Every row gives one point. The window is the flat piece filled in between its corners: a triangle in 3 columns, a solid with four corners in 4, and so on. A path goes straight from each point to the next, and from the last back to the first. After which points does the path pass through the window?

Window (3 x 3):
[[  7  -3 -11]
 [-61 -25 -37]
 [ 10  24  12]]
Path:
(1): [-44  -6 -61]
(2): [-67 -38 -11]
(3): [-24 -30   2]
(4): [-64   8 -57]
(5): [ 16  37 -31]
(6): [-1 12 21]
(7): [-43 -31  16]
(8): [-27  14 -54]
(9): [-57  14 -54]
(10): [-49 -36   0]
(11): [ 0 -4 23]
(12): [-23  41 -32]
(13): [-41  -3 -59]
(14): [-39 -18 -14]
(15): [-54 -28  13]
(16): [-44   6 -49]
Through the window after points: 1, 3, 5, 7, 13

Window (4 x 4):
[[ 30  25  57  95]
 [ 17 -20 -47  10]
 [ -2  -7  -9   2]
 [  5  19 -41   6]]
Path:
(1): [ 32   8 -14  22]
(2): [ -4  23 -24  48]
(3): [-10 -12   0  52]
(4): [34  2 13 27]
(5): [ 42   4  -5 -26]
(6): [-26   2 -76   7]
(7): [  5  -6 -38  27]
(8): [ 31 -15 -28   5]
(9): [57 24 51 33]
(10): [-10   8   5  81]
(11): [-18 -15 -18  16]
(12): [ 25  -3 -18   1]
Through the window after points: 7, 9, 11

Window (8 x 8):
[[ 55  27 -15 -51  42  -8 -15   8]
 [-39 -13 -29  18  54  38 -53 -91]
 [-19 -18  19 -74  11  -2  85  47]
 [-33  38 -70  77 -26  58 -49 -23]
 [-36  20  46 -51   4  -6  10  57]
 [ 34 -43   2 -50 -11 -27  -2  38]
 [ 27  23 -41  92 -34 -65   7  44]
 [ 13   0  23  11  29  54 -11  -6]]
Path:
(1): [ -1  14  38 -27 -33 -19  42 -46]
(2): [ 46  -2  -5  -8 -49  -7  31 -30]
(3): [  1 -31  -6 -30  25  -4 -30  48]
(4): [-35  -1 -13 -13  18   2  13  48]
(5): [ 30  20  32 -36 -43   6  49 -17]
(6): [ 43  12  31 -23 -60 -54   6 -24]
(7): [  9 -18  -9 -15  33 -25  25  53]
(8): [-11 -16 -27   3  61  28  -2  54]
(9): [ 12   9  39 -17 -15  14   6 -13]
(10): [ 33   9  33 -30 -36   6  21 -23]
(11): [  1 -13 -22  -4  50 -39  10  66]
(12): [-26 -22   3 -46  55  23   0  20]
(13): [ -5  17  17 -52 -36  37   8 -71]
(14): [ 29  81  35 -39 -34   4  23 -21]
(15): [  1 -42 -24 -12  68  -1 -30  55]
(16): [  8  -8 -33  -9  33   0  -6  44]
Through the window after points: 2, 4, 8, 14, 16

Window, 9 rows:
[[  5 -28 -35 -31 -39   5  -7 -76 -18]
 [ -7  47 -59  41  38  13 -25 -21   4]
 [ 39  75  41  -8  22 -17 -36  11  18]
 [-12  66 -21   2 -13  33  66 -17  -5]
 [ 22  77  40  11  42  -3  32 -36  32]
 [-54  -1 -33 -53  87 -70 -61 -11  27]
 [ 62 -14   5  52 -32 -14  64  -6 -18]
 [ 32  33  23  19 -61 -57 -22 -44   6]
 [ -5 -26  20  34  -2  10  42   4  32]]
Path:
(1): [ 46   8 -27  -1 -59 -30  10 -26  71]
(2): [ -4  25  30  15  -1 -18  -8 -40 -34]
(3): [ -1   4  59  14 -22 -14   7 -39 -39]
(4): [ 73  18 -26  -1 -23 -32  62 -12  54]
(5): [ 50  26 -28  11 -17   1  64  -4  72]
(6): [ 22  10  41  44   9 -19  18 -28 -53]
(7): [ -1  31  39  16  31   9  14  -4 -25]
(8): [ 20  64  -2  22  13 -19  40  -7  49]
(9): [ 33   4 -53 -39   9 -62 -17  -2  46]
(10): [-64  25  13  -5  60 -31 -41 -34  -7]
(11): [-26  16  23  27   8  -3 -10 -53 -21]
(12): [ 37  10 -33  -8 -34 -18  -2 -35   8]
Through the window after points: 1, 5, 9, 11

Window:
[[ 32  21 -26 -26  -9  32  19   6  15 -35 -28  -3]
 [ 93  10  49  28  11 -56 -14 -39  44 -10  -9  -4]
 [ -8 -33  33  23  14  35  28  19  25  28 -47   8]
 [-50  17 -27  50   8 -21  39   5  -8 -17  -5  16]
 [-53 -24   3 -16 -41 -49  28 -51 -95 -55 -37  34]
 [-29 -19  -4  13 -18 -28 -64  37 -53  43 -56  31]
 [ 25   4   4 -49 -17 -17  24  49  19  -9 -27  -6]
 [ 53 -35   1 -32 -70   8  12  35 -16  63  -9 -22]
 [-14  16  -4   6 -29  -4   5  37   3 -50  16 -34]
 [ -2 -30 -12  11  35 -17  10  17   5 -21   3 -13]
 [-39 -10 -12   0 -44  -1  19 -25  13  -6  27  29]
 [ -3 -14  37   8  30  40  38  33  -6  41  11  19]]
Path:
(1): [-12   1  -8 -23  -3  -1  18 -11  -2   5 -17 -28]
(2): [ 11  28  -9 -13   4   3  18 -14   3  -7 -25 -23]
(3): [ 25  -9 -18 -12 -24  26  16  30  13 -40 -18  25]
(4): [ 25 -23  -9  22  -3  -5  19  30   7 -32  -4  24]
(5): [-16  25   1 -16 -11  10   1   9  21  62  -6 -45]
(6): [-49   1   6   2 -13 -16 -12 -50  -8  16 -29 -37]
(7): [  9 -22   4  13 -13   7  29  27 -19 -20  -9  25]
(8): [ 17 -19  -7  28 -54  -5  62  33  10 -37  12  50]
(9): [ -3   0  12 -31  24   7   1 -10  -5  18  -5 -63]
(10): [ -2  -5  -4 -13 -15  -4  -1  -5   2  13  -3 -38]
(11): [ 41 -18  18   8 -55  -6  24  59 -16  -8 -13  29]
(12): [ -8 -30   0   6 -25   0  14  47 -21 -15 -21  45]
Through the window after points: 2, 10

Window (14 x 14):
[[-50 -51  26  13  19  43  13  19 -65  76 -38  18  28 -24]
 [-37  13 -74 -31  15  25  67 -29  16 -62  18 -46   1 -20]
 [-32  10 -38  27 -38  33 -26   0  62 -38 -19   8  -1  16]
 [-15 -52  -1  25 -62 -12 -13 -40  52   1 -44  -5  -8  39]
 [ -2  15  20 -52  20  49  23 -29  40 -65  46 -63 -34  59]
 [ 31  10   6 -59  45  -5  31 -27  48  -9 -38  29  10  27]
 [ 12  30  21 -27  41 -28  13 -19  -3 -17 -64 -91  26  45]
 [-35  -9  41 -32 -20   7   8  -9 -14   4 -87  -2 -42 -60]
 [ 13 -95  31  44   0  64  21  41  -1 -17  42   4 -17 -68]
 [-11  38 -25 -16 -86 -14  37  -5  51 -31  42  57 -43   3]
 [ 17 -53  18 -65   6   5  -2  19  16 -54 -16 -37  37  -3]
 [ -2 -20 -39   0  35   0  -5 -24 -71  19 -56  35   8  12]
 [-11   9 -75  14 -86  28 -18 -29  19  45 -33 -69 -47   2]
 [ 26  -3 -30  -8  35  65  38 -61 -53 -37  75 -12  92 -24]]
Path:
(1): [  1   8 -11 -15 -44  27  40  -6  24 -32   4  18 -17  19]
(2): [-22   7 -15 -17 -11 -11   8 -15  24 -16  29  -6 -18 -17]
(3): [ -8 -10   4 -19  20 -16  -9 -23  20 -13 -19 -35  -5  -8]
(4): [  3   5 -12 -27 -28  43  72  26 -11 -16 -78 -28  16  63]
(5): [  5 -20  -3  -8   3  56  56  10 -29   4 -30 -34  -4   0]
(6): [-10 -34  19 -35   6 -64 -61 -43  22 -18  15   9  18 -25]
(7): [-15 -10  -3 -16   8 -16 -12 -17  20 -10  49 -18 -31  10]
(8): [  8   3  -2  -3 -17  50  40  -7   9 -36 -40 -16  26   1]
(9): [  0  -1 -13 -10 -54  56  51  -7 -10 -32 -16  14   1   8]
(10): [  2 -10   4 -25  50 -48 -21 -26  26  17  29 -49 -19 -15]
(11): [ -7 -26  -9 -10   8   8  -6 -17  10 -23  33 -35  12  -3]
(12): [  4  -3 -25 -11 -26  53  49   1  17 -28 -35   3   6  11]
Through the window after points: 1, 7

Window:
[[ 26 -17 -20  -6 -38  -3 -39  -6 -17  64   1 -28 -17  26]
 [ 31   8  -6 -49 -61   7  10  29 -39  21  19 -51 -38  10]
 [-47  17 -21  24  55  10  34   8   1 -30 -16  35 -31  24]
 [-59  24   0 -26  38 -27  15  28  18  63  12 -17 -22 -26]
 [ -6  -5  17  12 -15 -29   3 -20 -68 -35  17 -14 -13  -5]
 [-43  11 -15  27 -23  12 -47  59   8  15  46 -32  48  11]
 [  3  46 -12 -60  30 -14  -1  -4 -18  41 -45 -22  16  23]
 [-32  15 -55  -6  33 -16 -17  43 -26  -4  10  35 -20 -26]
 [-10   0 -24  18 -32 -26   7  56 -16  95 -15  26  -6   3]
 [ 20  20   7  30  64   6 -37  20  52  14 -89 -10  57 -12]
 [-29 -21 -52  21 -24   1  -1   0 -57  50  17 -69  18 -16]
 [ 10 -10 -35 -63   2 -23  30  32   4   8  21  26  -2  19]
 [-57  17  10  -1 -18  43 -27   0  32  23 -20 -15  30 -20]
 [ 14  41  28   4  32  65   5 -13   0 -44  55  -4  49  -2]]
Path:
(1): [-14 -10  12 -24  17   7 -15  38 -26  27  -9  -1   3  14]
(2): [ -8  50 -32  -7  13  -7   7  -1  31   0   6   7   7  -2]
(3): [-20  40 -42  23  -8 -29 -19   7  16  17   4  -9   3  -6]
(4): [-10  -4  38 -36  11  47   6  23 -14  13   1   4  12   6]
(5): [-61 -52   8 -49   6  37 -19  60  -6  16 -33  11 -34  10]
(6): [  8  31 -37   6 -16 -33   3   1  -7  37  14 -20  15  -2]
(7): [ 33  18 -62 -17 -37 -51   6  39  31 -11  41 -58  -5 -11]
(8): [-32   0  25   6  20  44 -11  -2 -61  39  -5  12   8  13]
(9): [-11 -11  -4 -27  13  19  -5   2 -40  30 -16 -25  -2  -5]
(10): [-27  47 -34   9 -20 -27  -3  13  23  18  12 -16  35   7]
(11): [ 20  33 -35  -3 -20 -31 -12 -20  20  49   9 -24 -15  20]
(12): [-20 -11  15 -43  23  34 -16  32 -53  21 -35 -12  26   5]
(13): [ -3 -15  -6  -6  18   7 -13  24 -23  14  -2 -12  16   4]
(14): [  8  68 -31  -5 -58 -15  11 -26  -1  22  -3 -13 -14  17]
(15): [-26  62 -65  19  -6 -54   5  15  21  -7 -26 -21 -18 -32]
(16): [ 18 -31  26 -26   8  23  -8  12 -60  33  35  -2   6  33]
Through the window after points: 9, 11

Window:
[[ 26 -10  13  45  93  15 -18 -74 -11 -26 -52  11 -36  66]
 [  1 -19 -64 -27 -10  -3  -1  25 -15 -10   5  37  -9  44]
 [-17  20 -40  53   6  10  26 -57   5 -30  24  67  44 -26]
 [-36 -75  34 -93  40 -59 -24  45  40   0 -13 -95  50 -25]
 [ 30  25  -5  10   5  -7  25  23 -17  35  17  18 -70  -8]
 [-27  62  10  15  11  31 -19 -11 -74   2 -50  -2  -2  72]
 [ -7  -6 -10  -7 -24   9  -6  24  45  43  -9  -8  15  22]
 [-69 -15 -16  80  86 -40 -61 -12 -27  14   2  24  -2   7]
 [ -4  79  26 -19  53  75  30  58  11 -64 -16 -75 -33   1]
 [-38  11  31 -24  -4  21  29  50  17   5   9  46 -77  14]
 [  3 -30   4  43 -17  10  44  24 -16  17 -14 -34 -72   2]
 [ 14   1   5  18 -19  23   9  48   5  14 -46  44  37 -29]
 [ 35 -22  32  17 -18   1 -27 -19   9 -44  33  11 -63  56]
 [  6  -3  27  31 -12 -53  26  40  27  15 -48  -5  -4  30]]
Path:
(1): [  3   0  32  15  78 -20  12  11  -1  -1  28 -14  11  61]
(2): [ 10  17  17  26  20  14  32  20 -30  10   5  37 -24  35]
(3): [ -7  26 -31  36 -18  18 -26  -3  26 -21 -29   7 -51 -12]
(4): [-19  26 -34   6  14   3 -37 -18  18 -16 -37   0 -32  26]
(5): [-10  14  30   7   2  21  19  22 -32  16  -7   2  10  36]
(6): [  7 -33  21   5  42  10  37  45 -18  24  23  23  -4  30]
(7): [-42  34  -7 -19 -41  10  -6  17  27 -22 -24  23 -85   5]
(8): [-31  26 -54  11 -34 -29 -35 -35 -12   7 -33  13  -5 -39]
(9): [ -4  -7  11  34  33   9  29   6  16 -12  12  26  19  20]
(10): [-25 -12   5  43  50  -3   9  12 -25   9  22  22   0  35]
(11): [-30  10 -27  32  24 -25 -55 -22   8  -9 -29  14 -25 -20]
(12): [-12   8  -4  39   8  -8 -20 -11   3  -1 -32  10 -36  -5]
(13): [ 12 -39  17   5  27   4  68  56 -22  16  39 -16  -2  52]
(14): [ 26 -25  13  24  85  19  32   0 -17  46  30 -24   6  46]
(15): [-46  28 -12  15 -16 -17 -24  13   9 -45 -32   8 -42  -9]
(16): [-27   3 -14  15   7   8 -15  -7 -10 -11 -21  -3 -47   0]
Through the window after points: 4, 6, 8, 10, 12

Window:
[[  5   2  39   9  26 -25  27  12   0 -34 -19 -15  10 -15]
 [-17 -52   0  -4 -41   2  -7  -4   3 -46 -17 -13 -27  -9]
 [ -8 -21 -26  14 -43 -17   4 -30  -5  -1 -20 -12  -9   4]
 [  7 -49  -1 -21 -61   8  19 -13   9   6  -3  31  -5   0]
 [-14  -2 -18 -20 -61  11   6  32   0  -3 -40  21   0 -11]
 [ -7   2  14 -18   2 -10   2 -16  -1 -38  16 -40  26  13]
 [-21 -14  25  19  19 -29  15 -22  45 -56   1 -10  25  37]
 [ 12   0   2   3   1 -11  36  -1 -16 -41 -16 -19   4  66]
 [-12  11  14  39  28  19 -39  36 -18  10  27  50  -9 -16]
 [ 21 -10 -32   3  41  23 -33  11   0  -3   0  28   8 -25]
 [  0  18  -2  -6  24 -57   6 -16   9 -57  31  -4 -31  37]
 [-14 -24 -27  28  18 -30  16  21  10 -22  46 -15  -4  22]
 [ 16 -45  -4  13 -95   5  -1  -4   8 -39 -20  14  21 -32]
 [ 21 -11  13  15  46 -13 -58  45  -1  17   2  19  15  -1]]
Path:
(1): [-21 -14   6  10  -1 -18  -8  16  -7  -7   1  25  14 -15]
(2): [-24  -9  -6 -13  -9 -26  -2  -4 -37 -27 -17  -5  28  20]
(3): [  6  -8  -4  14   5 -11  11  10  26 -28  29 -12 -14  14]
(4): [ 13 -28   2  -3 -37   7   0  -9  22   1  -8   4  -4  -4]
(5): [-22 -21 -22  -9  11 -18  16   8 -46 -36  10  42  11   8]
(6): [-20 -33 -14  -6 -10 -42  -6  24 -55  -4  -9  11  36  28]
(7): [  9  -4   1   8  -9   8  -2 -10  38 -33  14  -3 -13  -2]
(8): [ 36   8  16  23  43  14 -23  21   5 -16   4  -5 -14  10]
Through the window after points: 2, 4, 8

Window (14 x 14):
[[-18 -38 -40 -19  27  26   2  15 -13  39   0   9 -35   3]
 [-49 -38 -15  47   1  42  -9  11   5  -4 -58   1  -8 -17]
 [ 28  60  -5 -23  -4  -6 -40 -44 -55  -6 -49   6  38 -14]
 [-30 -95  17 -12   1  28   6  21 -42  29 -15  13   1 -45]
 [ 32 -33  18  24  20  15 -15 -18 -49 -18   1  19  -9  21]
 [ 73  24  13 -31  -6 -38  -4 -41  11 -19 -61 -20  50  22]
 [ 43  43  23   8 -23 -62  -9 -82 -18  20 -39   2  -5  -8]
 [-32 -27 -22  35  -6  17  28  14 -21  18  21   9  39 -14]
 [-17 -32 -13   0 -16   4  18  48 -25 -29  -1  30 -34 -37]
 [-16 -16  28   5 -21  76  21  26 -12  23   7   0 -25 -21]
 [-38 -40 -18   0 -59   9 -57  -3   2 -14  -5 -40  14  13]
 [-77 -36  11 -14  11  38   5 -15  11 -24  12  19  -2 -19]
 [ 21  56  48  -9   9 -72 -39 -13 -27   6 -52 -27  32  39]
 [ 46  54  14   1  23 -49 -29 -55 -21 -22 -33 -77  22 -24]]
Path:
(1): [-12 -21 -16  17  -7 -28 -40  19 -17  44  16  63  63 -49]
(2): [-22 -23  16  17   3  21 -14  12   7  -7  13  21 -13 -44]
(3): [-17 -25 -23 -25 -10  -5  28   1 -53 -26 -33   0  -1  21]
(4): [-18  -7   0 -11  11  -1  25 -30 -59  -1 -19  -9  -6  -4]
(5): [-18 -22   6  31 -33  18 -53  25  74 -15 -10  30  10 -33]
(6): [ 24 -19  13  -5   4 -15 -20 -20   7   3 -19  16  20 -20]
(7): [ -1  20   8   7  -2   2  19 -19 -49   0 -31 -16 -10  -1]
(8): [-22 -70   6 -11 -26  10  44  29 -52   7 -46 -30 -15  -2]
(9): [ -9 -11  -8  10  26  20 -40 -19   6  18  -2  30   5 -25]
(10): [  8 -24   5  -1   7  20 -30  -3 -11  12 -14  21  -7 -22]
(11): [-31 -24 -26  19 -10  14  21 -14 -19 -12 -19 -27  -5   7]
(12): [-36 -38  11  -8 -31  38  21 -18 -28   0 -71 -41 -31  32]
(13): [ -4  -1 -19  51  24  -5 -43   7  11  -8  -5  25  29 -51]
(14): [ 21   6  22   0   1 -11 -22 -27  -6   7  -6   3  -9 -12]
(15): [  5  -8 -14  14 -21 -20  20 -17 -53 -23 -46   0   6   0]
(16): [-24 -25  -7   0   9  60  33 -16  -8 -26 -54 -67 -68  38]
Through the window after points: 2, 4, 8, 12, 14, 16
